Every row gives one point. A path goes straight from each point to the next, and from the last back to the first. The post is the endless flat space through its rows: a point in 2 columns, a line in 3, a plane in 4, and so on, so that a path can go around it. How many times does the path go around the post? Going back the other way cancels.
In the rows, zero is written as 128.

Post (1 x 2):
[[147 112]]
Path, 24 rows:
[[155 197]
 [125 141]
 [ 80 133]
 [117 169]
 [191 148]
 [206 110]
 [212  49]
 [224 133]
 [161 160]
 [112 162]
 [123 138]
 [147 153]
 [173 115]
 [215  64]
 [158  33]
 [ 94 100]
 [123 119]
 [124 164]
 [182 146]
 [176 102]
 [171  73]
 [124  93]
 [121 115]
 [112 196]]
Times around: 2

Post:
[[114 178  17 142 198 177]
 [128 125 138 159 128  61]
 [ 90  80 192 117  45  48]
 [104 128 204 137 173 166]
 [131  98 165  85 103  43]]
Path (29 x 6):
[[146 166  90 131  65  44]
 [147  99 135  83  87  91]
 [153  71 124  97  88 116]
 [189 168  96 145 143  89]
 [ 89 169 189  81  69  94]
 [ 55 152 143 118 137 113]
 [ 86 129 118 122 169 117]
 [174  93 124 107 160  18]
 [155  41 200 132 107 111]
 [128  60 164 184 151 131]
 [ 97  66 145 127 139 100]
 [ 99  98 175 141 139  76]
 [126  37 136 101 120 112]
 [147  73 146  95  70  92]
 [ 97 125 135 141  84 137]
 [114 165 156  60  93  63]
 [ 58 151  86  95  84  30]
 [ 71 119 125 119 176 108]
 [ 82  55 121 213 134  97]
 [124  98 158 133 180 112]
 [ 46  71 148 171 122  51]
 [ 79 171 201  88 169  78]
 [128 190 157 143 134  83]
 [190 175 119 112 122  92]
 [177  67 213 132  79 112]
 [112  82 101 106 126 153]
 [119  96  99  68 171  64]
 [ 27 102 138  85  99  98]
 [138 180 177  46 201 117]]
Times around: 0

Post, 10 rows:
[[135 113  81 110 113 146 129  66 198 184 107]
 [144 156  64  61  60 125 125  52 183 156 159]
 [147 205 115 189 106 110 128  96 124 162 199]
 [144 170 103 156 139 146 166 115  85  97 122]
 [131  93 154  66 175 109 169 174  88 171 188]
 [173  78 173 167  89 107 122  99 174 163  55]
 [134 120  65 156 136 102 202 183  81 121  79]
 [161 117 158  84 137  98 128 152 187 104  45]
 [127 163  85 113 110  88  90  92 198  27 185]
 [135  87 195 108 170  65 208 168 142 116 112]]
Path, 24 rows:
[[152  75 211 222 149 100 158 167 141 177 180]
 [137  95 140 121  71 155 141 109 108 199 187]
 [104 107 179 210 143  59 161 156 171 120  63]
 [168 130 181 140  72  84 154 144 132 141 141]
 [160 103 118 138  92  52 183 187 131 113 146]
 [163  11 140 136 154  72 201 133 113 196 131]
 [135  95 195  59 199  58 145 118 130 137 102]
 [120 115  89 134 142 129 134 115 159  98  28]
 [156 200 143 107 111 151  90  81 197 102 151]
 [154  96 134 125 128  80 128 203 140 135 148]
 [172 113 112 136  95  89  89 111 243 119 190]
 [173 176 165 172 159 107 163  79 200  19 163]
 [167 118 160  24  93 114 178  43  83 217 213]
 [113 123 168 199 195  56 168 135 107 134 160]
 [164 161 200 156 103 123 147  89 159  93  14]
 [ 71  72 162 170 189  54 135 135 180 111 193]
 [157 174 128 102 108 101 102 102 105 146  96]
 [129  88  54  90 201  79 148 133 163 203 190]
 [178 172 134 106 141 130 113 103 175 142 220]
 [129 107  75 125 109 120 159 158 170 100 138]
 [119 123  82  50 103 109 168 126 143 138 154]
 [152 229 208  52 137 132 129  53 140  72  99]
 [158 157  83 118  89  45 142  89 212 100  93]
 [191 112 169  73 195 143 202 167 105 118  98]]
Times around: 0
